Each row is a point. Each copy is the shape, with its points in the same order, turned, moved and blurred by noise. Some copies are also mirrored. Which?

Shape:
[[-29 -14]
 [  4  -6]
 [-57  15]
 [ 23 -30]
 [ 22  18]
 [ -8  -6]]
Copy 1, 6 rows:
[[-30  -1]
 [  1   6]
 [-48 -34]
 [ 11  39]
 [ 27  -9]
 [-11  -3]]
Copy 1 is: mirrored
Copy 2:
[[-34  22]
 [ -4   0]
 [-28  60]
 [-17 -24]
 [ 22  -2]
 [-17  12]]
Copy 2 is: only turned
Copy 3:
[[-13  29]
 [  6   0]
 [-55  25]
 [ 36   6]
 [  4 -29]
 [ -3   9]]
Copy 3 is: mirrored
Copy 4, 6 rows:
[[-21  16]
 [ 11   6]
 [-55  -7]
 [ 28  25]
 [ 26 -25]
 [ -5   4]]
Copy 4 is: mirrored

Shape, 9 rows:
[[-17   8  26]
 [ 20 -12  -3]
 [  4  16 -14]
 [ 22  22  32]
 [ 30   0  12]
 [ -2  26  25]
 [-37  21 -35]
 [ -6   5  -5]
 [-38   6 -43]]
Copy 1 (9 x 3):
[[ 12   8  37]
 [ -4  -1  -7]
 [-29  12  10]
 [ 15  38  10]
 [ 11  19  -9]
 [  5  31  30]
 [-52  -9  46]
 [-12   1  21]
 [-50 -25  37]]
Copy 1 is: only turned
Copy 2:
[[ -9   0  31]
 [ 11 -23 -12]
 [  9   9 -10]
 [ 31  -7  32]
 [ 25 -23   5]
 [ 13   9  31]
 [-24  42 -21]
 [ -2   1  -2]
 [-33  28 -30]]
Copy 2 is: only turned
Copy 3 (9 x 3):
[[-35  14  -5]
 [ 17   4   1]
 [  3 -19 -23]
 [-11  25 -36]
 [ 17  21 -16]
 [-26  12 -29]
 [-20 -55 -11]
 [ -6  -7  -5]
 [-13 -60   0]]
Copy 3 is: only turned
Copy 4, 9 rows:
[[-17 -19  -8]
 [ 20   6   1]
 [ -6  26  -4]
 [  2  -9 -43]
 [ 25   0 -19]
 [-19   1 -26]
 [-43  39  21]
 [ -7  11   2]
 [-33  41  42]]
Copy 4 is: mirrored

Shape:
[[ -5  16  -9 -32 -14   4]
 [  6 -10 -11   9  32   5]
 [ -4   7  26   9 -17 -14]
 [-49   0  26   6  -6 -11]
 [  2  -7   2  13  -1 -31]
 [  2  -6 -19   4   0   6]
 [  6 -15 -15 -23 -10   2]
 [  7   5  -2  -9  60 -32]
 [ -4   0 -15  10 -12  -3]
 [ -6   3  -2  11   9   6]]
Copy 1, 10 rows:
[[ -6 -21 -15 -29  -3  17]
 [ -5  14 -15  24  16   9]
 [  3 -27  14   3 -15 -14]
 [-31  -6  20 -11 -13 -39]
 [ 15   8   5  11 -21 -12]
 [-15   3  -6   8  -6  21]
 [  4   1   4 -15  -1  29]
 [ 22  22 -33  17  26 -26]
 [-11  -3  -2   8 -23  13]
 [-12  -7  -5  17   3   3]]
Copy 1 is: mirrored
Copy 2 (10 x 6):
[[-17  22 -27  -6 -23  -3]
 [-12  -4  33 -18  -8 -13]
 [  3   2 -13   9  21   3]
 [-22   5 -23 -11  46 -16]
 [ 11  -8   6   7   9 -25]
 [-12 -13   2 -15 -17  -9]
 [  5   7 -11 -23 -23 -11]
 [-10  33  47   1  -3 -41]
 [-11 -19 -10  -4 -11 -11]
 [-18  -6   8  -9  -1  -6]]
Copy 2 is: mirrored
Copy 3 (10 x 6):
[[-27 -13   7   4  -5  26]
 [  6 -20  -2  -3  13 -29]
 [  8  22  -5   8 -19   8]
 [  4  29 -29 -31   0  21]
 [ -1  20   4  -6 -18 -15]
 [ -8 -22  -4  -4 -18  -8]
 [-10 -22  15 -10 -19   4]
 [-10  11  20  -9  41 -42]
 [-11  -7 -14  -4 -23 -11]
 [  1  -7 -16   0  -1  -9]]
Copy 3 is: mirrored

Shape:
[[ 13  -6  12 -12  -7  16   2  -4]
 [-18 -13 -10  35  30  -4   0  14]
 [ -3 -26  23 -13 -19  10 -12 -18]
 [ 19  -1  37  10  10 -15  17 -37]
 [  1  33 -26 -29 -36 -19   0   3]
 [-24 -23  -2   3  20  -4   1  -1]
 [-22  28 -20  -2  31 -20  48 -35]
 [  2  10  19  -9 -19  18  35  -6]
 [ 22  42  28  35 -22  -5  25  -9]
 [  5  15  31   1 -20 -12  43  28]
 [  5  20 -25  11 -19  23  26  21]
 [ 19 -13 -12  11  23  17  -5  -4]
 [-10 -22 -30   1 -24 -19   6  15]]
Copy 1, 13 rows:
[[  1  -2  -1 -20  15  -6  -9  -5]
 [ 38 -36 -18  24  -6  13  -8  22]
 [  4  -5  -8  -4  37  -8  -2 -28]
 [ 35  29  14   8  17  -2 -31 -11]
 [-28   0  11  -9 -37  16  12 -31]
 [ 27 -32  -7  19   7  -9   4  -1]
 [ 32  23  25  34 -39 -15  18  15]
 [-15  16  21  -5  16  -2  -2  12]
 [ -4  39  11   5  -1  41 -36  15]
 [-20  -6  43   7   6  18 -30  16]
 [-15  -7   4 -17 -13  28  13  31]
 [ 37 -13 -19 -20   0  -1  -5  11]
 [  7 -38  13   1  -5  28  22 -18]]
Copy 1 is: only turned
Copy 2 (13 x 8):
[[ 15  -1  -3 -18  -4  12 -20  25]
 [  0 -23  19  14  -7  29  24 -17]
 [ 28  12  -1 -23 -30  19 -29   8]
 [ 60   2  12  13   9  10 -14  16]
 [ -7  -5   7 -23   6 -53 -30   0]
 [ 14  -6  -1  -7 -18  20  17 -17]
 [ 39 -10   6  -7  55 -11  14 -38]
 [ 13  26  12 -23  24  10 -22  16]
 [ 21   5  48  26  32   1 -37  21]
 [  1  41  23   8  21  -8  -2  28]
 [-24  -9  28 -25  28   2 -11  14]
 [ 14 -38   2  -7  -2  25   3  15]
 [ -5  -6  28 -32 -23 -18  13  -6]]
Copy 2 is: mirrored
Copy 3:
[[ -3  24  19   0  -5   1   5   9]
 [ 11   7 -36  39   9  -5  27  -6]
 [ 14  19  26   9 -24  -4 -18   9]
 [ 25 -17  30 -10   5 -19  15 -11]
 [-42  -4 -12 -31 -28  22 -17  24]
 [  4   2 -15  35   2 -13   5  19]
 [-27 -60  -3  14  10  -6  38  19]
 [ -2  -3  33  -5 -15  29  24  11]
 [  7 -20  13 -29  -1  30  26 -36]
 [ 27  -1   4 -22  -5  41  26  29]
 [-23  11  -9  -7 -21  37  39   4]
 [-11  26  -1  16   2 -22  30  -8]
 [ -6   7 -30  -1 -41  -2   7  23]]
Copy 3 is: mirrored

Shape:
[[-18  -5  12  -3  14  -8 -16 -11   8]
 [-25  -2  -5   0  30  11   0 -33  -8]
 [ 21 -11 -18  -2 -18 -19  -3  10 -26]
 [  2  21  -5 -17  19 -15   3  11 -19]
 [ 17   1  14  20  25   9  29  14   5]
 [-17  18   1  18   1   0   9   9  -8]
 [-13  37  20 -23 -20 -31 -11 -32 -25]
 [  6  -5  17 -17 -13 -29  21  -9  12]
 [  4 -11 -27  13   7  -9  -8  -9  10]
 [-27  -9  25  12  15 -15  -3  -6 -12]
 [  5  -6 -19 -15  19   5  26 -18 -16]
 [-12   7  -7  -5  11  14   6  13 -10]
 [ 13   0   0  16   1   7 -15  16   4]]
Copy 1, 13 rows:
[[ -2   2 -18 -13 -21 -10 -16   3  -7]
 [ -1  14 -28  26 -18 -24 -10   6  -3]
 [  2  -6   3 -10  27  14  25 -12 -13]
 [-31  16  -4   2  17   6 -12  -6  -9]
 [-22 -28  -4   5  25 -21 -17  16  24]
 [-16   5 -10   0   5   6   1  30  13]
 [-18  56   8 -31  -8 -16  14   8 -20]
 [-28  -9   9 -28  -9 -23  16 -12   3]
 [ 10  -8 -32  -2   2   2   8 -15  13]
 [-14  -6 -20 -11 -14 -15  -7  27 -20]
 [-16   2  -7  32   8 -19   9 -16   0]
 [-14   0   0  19   1  10 -10   9   5]
 [ 11 -12  -5 -12  16   8 -16   7  13]]
Copy 1 is: only turned
Copy 2, 13 rows:
[[-25  -4  19 -17  -5  -1  15  -3   7]
 [-11   3  44 -13  12   0  -1  16  18]
 [ -5  24 -36   1  14 -13   1   5   0]
 [-11  18  -1  -3  22  25   0 -16   7]
 [ 13 -29  -8 -11   4  18 -22  -5  23]
 [ 17  -3   8   1   8   3  15 -13  15]
 [-15  60  16 -18  -9  -1  20 -32  27]
 [-15  15 -22 -27 -20  15  14   3  30]
 [-22  -6  -3  14   6 -10   7  20  16]
 [ -6  -7  16 -36   9  -9  19 -12  14]
 [ -2  17   6  -9  18  18 -16  30  19]
 [  9   1  10  -1  10  17   4   3  -5]
 [ -5 -14  -8  10  -6  -8  -5  -9  -3]]
Copy 2 is: mirrored
Copy 3:
[[ -5 -18  21  -2  -5  11  -3  -7  -2]
 [  7 -13  29 -24  24   2 -17 -11 -15]
 [ -6  18 -33 -12 -21  -3   0   1 -27]
 [  1  12  -8 -31 -11  -2  -8 -14  17]
 [-19  20   2 -13  28  -2  24  17  12]
 [-21  14  -1 -14  10  22 -19   8   3]
 [ 17  27  15  11 -31   9 -45 -26   2]
 [ -5  14 -10  29  -1  -3   4 -25   3]
 [-16 -19 -10  -8   5 -15 -10   7 -21]
 [-20   4  31  -7  -3  24   1 -13 -12]
 [ 12   8  -9 -25  28 -13  -3 -18 -14]
 [  1   0  -8 -25  13  20  -4   2   4]
 [-10  -4  -8  -9  -6   8   6  31  -4]]
Copy 3 is: only turned
Copy 4 (13 x 9):
[[ -5  22  12   5  -7   4 -15 -13 -13]
 [-10  22  17   2  -3  21  20 -28  -4]
 [ -6 -40   1   7  -4   3  -3  24  -9]
 [ -6  -3   6 -26  -1 -13  13   7 -22]
 [ 18   7  19  -9  29 -15   7   7  24]
 [-16  11   0 -19   1   4   0  12  18]
 [-48   4  40 -17 -39  -7  -7  10 -26]
 [-24 -10  24  10   5 -33 -21  -4  -3]
 [ -5   4  -5  30   6   7   7   9  -8]
 [-11  16  21 -15   6  18 -24 -10  -2]
 [ -8 -17  15   3   9  -2  32 -19  -2]
 [  0   1  -7 -16  -7  -2  11  -5   8]
 [ 18   5  -1   7  -5  -1  -8  22   7]]
Copy 4 is: only turned

Shape:
[[-10   3  13 -22  13   2 -22  20 -20 -11 -34]
 [ 25   9   1 -41 -18  21  -3  27  16  23  -2]
 [ -9 -37   5  20 -16  15 -18 -12  13 -24 -12]
 [ -6   7 -22  18  35 -16  21  19  16 -18   8]
 [-17 -36  19  19  27  12  23  32  -5 -17   6]
 [ 21  18  -2   7   5  32 -12  22 -11   0  20]
 [-36  -3 -22 -17 -10  -5  18 -27   4   2   8]
 [ 19  -7 -13  -7  26  -8  11  -1  -2 -14 -33]
 [-34  26 -32   1   8   4 -22  10 -21  -7  12]
 [-12  -5  -6 -28  14  19   1 -26   5  -9  22]
 [-29 -11 -22  10 -19  32   5   3  13  -7 -20]
 [ 22   2 -40  10   9  13 -19   5   4  32   9]
 [-33 -28  15   5  32  33  13  -7  17   6 -21]
 [ 26  24  -5  -7  28 -26 -16 -20  21   7 -13]
 [-13  19  -7  -3 -16   0  15  12 -23 -10   2]
 [-22  24 -36   8  19 -28  -4 -20  24 -23 -11]
 [-15  -2 -24  17  24  16 -20 -16 -17  30   3]]
Copy 1 (17 x 11):
[[ 18 -13  37  -7  -6   4  19 -10 -25  19  -7]
 [-26 -16  21  36  -3 -16 -11  23 -12  14  -2]
 [ -4  15  12  -7  -1  10  19 -17 -21 -53  -8]
 [-17   4  -1 -50  23 -23   3 -10  14   2   0]
 [-20  17 -13 -23  13  -8   6 -52 -30   6 -11]
 [ 10   5   8  16  40 -11 -20   1  -3   4  -8]
 [  3  32 -10 -21 -38  -2   8  20   9  -9  -1]
 [ -9  -8  22 -26   6   3  19 -12   1   0  34]
 [ 42  16   9 -22   7 -25   5  10   9   5 -21]
 [  1  28   1 -19 -17   3 -25  15 -19  -6  10]
 [ -7  39  14   2  -2 -20  34   2  -8 -23 -10]
 [ 13  -2  16  18  12 -39 -18   1  24 -18  19]
 [-19  47  30 -14 -21  -5   6 -40 -18  -2   1]
 [ -4 -24  42 -25  -4   6 -24   5  29  -9  17]
 [ 10   6  -8  -3   8   6  21  12   8  16 -16]
 [  5   8  23 -60  -4 -12  13  21  30 -21  -1]
 [ 36  26  17  -1  -9 -21 -14 -23  18 -12  11]]
Copy 1 is: mirrored
Copy 2:
[[  0 -27  21  10  24 -10  24 -20  -1  -9 -36]
 [ 42  -9  11 -30  18   0 -12 -34  -3  23 -16]
 [  2   0  46  14   0  32  11  19   3 -13   8]
 [-20  -5 -30  11  11  -4  25  11  -8  25  18]
 [ -6  10   5  -1   6  12  52  34   1  21 -21]
 [ -3   1   9 -17 -26 -13  -6 -13   0  21 -17]
 [ 20  19 -27  19  14  30   2  -9  -8 -27   1]
 [  3 -33  -4  24  15  12  24 -13  17  21  -1]
 [-29   4 -17   3  -7  -6   4 -25 -26 -24 -12]
 [ 21  33  -1  27  -2   9  10 -25   4   0  -3]
 [ -1   1  12  10   8  46  -7   4 -28  -1 -12]
 [-22  -1  -4 -24  -3  18 -16 -33  18  17  11]
 [ -5  24  15  27  35  32  14  17   9  20 -31]
 [  1 -20  -5  23  24 -21 -14 -23  32  10  22]
 [ 14 -15 -20  -1 -11   2   6   1 -16 -14 -21]
 [-20 -11 -24  42  23   1  -2  -9 -13 -12  33]
 [-36  15  -6   2  -1  19  -9 -20  26  -9 -17]]
Copy 2 is: only turned
Copy 3 (17 x 11):
[[ -9  15  12  -2  17  -3  30  13 -20 -41   5]
 [ 26  36  -2 -19  24  35  41  18   5   7   4]
 [ 27 -20  17  13  23   9 -18 -15 -31  -4  -2]
 [-12   0  -3  -5 -30  -9 -12  26  -8  17  19]
 [-15   1 -16 -17  11  15 -45  21 -38 -15  11]
 [  1  17  12  -7   6  31  -4  25  28 -11 -15]
 [-11 -25 -21  26  25   1  18   4  -4  28  18]
 [ -6   9  18   6 -18  16  15   1 -22 -11  34]
 [-22  -5   7  29  12 -23  13  37  14   1 -17]
 [  4 -25 -10  18  27  19   6  20  13   0  31]
 [  7 -23   2  16  14  22  11  12 -36  19 -23]
 [ 18  32   3  39 -11  24   4  18  17  10  -5]
 [ 10 -28 -37  11   4  25  -5  15 -39 -26   6]
 [ 19   8   3   9 -30  -9  26 -11  22 -16  33]
 [-31   3   6  -8  21   6  16   6   1  12  -6]
 [  4 -29   6  21 -29 -29  22   8  -3  14  19]
 [ -2   4 -17  53  -3  11  -1  13   7 -13 -10]]
Copy 3 is: mirrored
